Every row gives one point. Each copy is the shape, with its points in the same order, turned, moved and blurred by noise. Say if it was mirrored as well.

Shape (7 x 3):
[[ 33  -1  18]
 [-34  33   5]
 [ 31  -2 -20]
 [ 17  17  44]
 [  1  33  21]
 [-11 -38  29]
 [ -9 -62 -16]]
Copy 1 (7 x 3):
[[ 12  -6 -31]
 [ -1  33  29]
 [-17 -27 -19]
 [ 35  15 -22]
 [ 22  13   8]
 [-16  41 -47]
 [-63  18 -50]]
Copy 1 is: mirrored
Copy 2 (7 x 3):
[[ 10  10  15]
 [ 10 -13 -54]
 [-15 -18  17]
 [ 35  20  -2]
 [ 31  -5 -19]
 [-22  47 -15]
 [-66  27  -5]]
Copy 2 is: only turned
Copy 3 (7 x 3):
[[ 31  10 -13]
 [  2 -24  54]
 [ 11  37  -2]
 [ 51 -21   0]
 [ 37  -6  23]
 [-11 -40 -26]
 [-47   0 -31]]
Copy 3 is: only turned
Copy 4:
[[ 27 -25   8]
 [-12  42  14]
 [ -2 -29 -10]
 [ 36  -3  33]
 [ 10  11  32]
 [ 50  17 -22]
 [ 27  -1 -66]]
Copy 4 is: mirrored

Shape, 11 rows:
[[ -3  69 -38 -28  53  32]
 [  8  -2  10  27   0 -19]
 [ -8 -27  25   8 -18 -20]
 [ 15 -21  22   2  -9 -29]
 [ -6 -37 -10  39  -1  -9]
 [-57  51 -64 -19 -26 -16]
 [ -9 -17  10  19 -10 -18]
 [ 22  16 -47 -15  43  16]
 [ 27 -16 -37 -31  48  22]
 [-38  -9  30   3   9  10]
 [ 40   0 -20   1  -8  32]]
Copy 1 (11 x 6):
[[ 34  27 -13  78  30 -62]
 [ 10  -3 -14  -1 -15  24]
 [ -9 -10  23  -8 -15  33]
 [  4 -16   9 -12 -10  30]
 [-33 -16 -14  16   0  38]
 [-12  74  16  18  61 -16]
 [-14  -5   9   4 -16  30]
 [ 16 -18 -32  46  40 -25]
 [  7 -47 -15  49  36 -32]
 [-17   2  33  41 -28  16]
 [-10 -25 -29   1  -2 -44]]
Copy 1 is: mirrored
Copy 2, 11 rows:
[[-10 -42 -74   0  30 -54]
 [-21  27  -3   7  -2  15]
 [ -5  10  21  -1 -19  33]
 [ -7  17  29   8 -11  11]
 [-45  20   6 -23  -1  33]
 [-53 -77 -51  43   2  25]
 [-21  12   5  -1 -12  30]
 [-35 -21 -24 -18  36 -46]
 [-25 -24   2 -41  31 -48]
 [ 11  -5 -22 -23 -29  26]
 [ -9  -1   2 -10  60   0]]
Copy 2 is: only turned
Copy 3, 11 rows:
[[ 87  18 -22  -7  44 -21]
 [-24  20   4  18  17  18]
 [-36  17   0   6 -22  22]
 [-32  17  21   3 -11  14]
 [-52   7 -26  16  16   2]
 [ 30  29 -61 -68  34  42]
 [-33  20 -10   8  -1  19]
 [ 32  -2  -7 -11  44 -38]
 [ 20 -13   0 -10  18 -59]
 [ -1  29 -32  25 -28  11]
 [  9 -40   5   8  25   3]]
Copy 3 is: mirrored

Shape, 13 rows:
[[ 38 -16 -19   8  17  19  13  49]
 [-13   6  36  45  -5   0 -43 -23]
 [-19 -35  52  13  10  -6  27   9]
 [ -9 -12 -23 -12  -8 -11  33 -30]
 [ 56  48   3   5 -30 -23  -9  29]
 [ -6 -24  54  32  14   6  -7  25]
 [ -3  -1  42  -2  29 -37 -38   8]
 [-20  50 -27  21 -32  29 -18 -11]
 [-12 -39 -31 -34  -5 -21 -29 -14]
 [ 30 -10  22 -41 -10 -30 -30  40]
 [-14 -22  49 -35   3  29  21 -29]
 [ -1 -36 -22 -14 -35  39 -43   1]
 [ 22  19 -30   7 -14  -2  32  59]]
Copy 1:
[[-33  -7 -20 -20 -57 -27 -11  22]
 [ 28  44  31 -40   7   8   5 -19]
 [  1 -29   5 -46  16  20 -36   9]
 [ 18 -26  -6   5  23 -55  -7   8]
 [-44   9  22  25 -31 -11  26 -42]
 [ -2   3   6 -54  -9  31 -26   6]
 [ 26 -13   1 -46 -18  18   9 -41]
 [ 23  48  16  37  -5 -16  29  17]
 [ 58 -24   2 -10 -25 -52  -1 -20]
 [  2 -34  -8  -1 -49   7 -15 -52]
 [ 30  -5 -43 -13  33  -5 -55  -1]
 [ 37  24   9  11 -40 -38 -49   0]
 [-41 -20   7  31 -48 -17  18  24]]
Copy 1 is: mirrored
Copy 2 (13 x 8):
[[ 34   6  26 -14  29 -40  11 -32]
 [-10   4  56  23 -16   7 -33  45]
 [-31  32  27  14 -34 -24  -8 -26]
 [ 27  21 -21 -12 -38  -2  -2   2]
 [ 55 -16   8  29  32 -29 -69 -12]
 [-30  19  58  14  -5 -25 -15 -17]
 [-37  22  25  -9  13 -14 -56   9]
 [ 40 -62  21   4 -23  13 -14  26]
 [ 17  30   4 -53 -11  38 -27   2]
 [  7  22  13 -13  38   2 -64 -41]
 [-33  18  -8  27 -24  29  13 -23]
 [ 38   6  43 -23   9  54   2 -10]
 [ 57 -21  13 -11   4 -50 -17 -45]]
Copy 2 is: mirrored
Copy 3 (13 x 8):
[[ 34  10  14  12  63  34  -9  40]
 [-25  10  50  -7  -3  26   7 -39]
 [-48  45  -1  14  34  15 -24   0]
 [ -3 -21 -26  15  -4   0 -31  14]
 [ 46  11  15  49  12  25  57   6]
 [-34  44  32   4  45  31  -8  -7]
 [ -6  52   4 -23  -1  43  15 -20]
 [ 10 -34  55   4 -15 -25  18  13]
 [-10 -25 -29 -36  -5  41   1  20]
 [  5  31 -25  -6  30  48  53  18]
 [-35  14 -33 -14  38 -31 -11 -20]
 [-22 -52  11 -31  42  20  26  18]
 [ 37  13  13  41  29  15   6  66]]
Copy 3 is: mirrored
Copy 4:
[[-38  44 -15 -26 -22 -34  -7 -13]
 [ 26   5  61   1  11  -9 -24  12]
 [ 17 -15  19 -19 -61  -8 -22 -15]
 [  4 -25 -36  25  -4 -16 -20 -17]
 [-31  51  -5  39 -14 -35 -26  54]
 [  6  11  52 -29 -41  -7 -19   2]
 [ 37  38  40  17 -36  14   5   0]
 [-37 -22  23  17  46 -25   2  25]
 [ 19   8 -42   8  11  37   4 -14]
 [-13  55  -7  19 -43  40  -9  24]
 [-14 -29  21  16 -42  14 -33 -47]
 [-24   9  -7 -21  40  38 -29  -2]
 [-43  16 -37  -2 -21 -54   0  35]]
Copy 4 is: mirrored
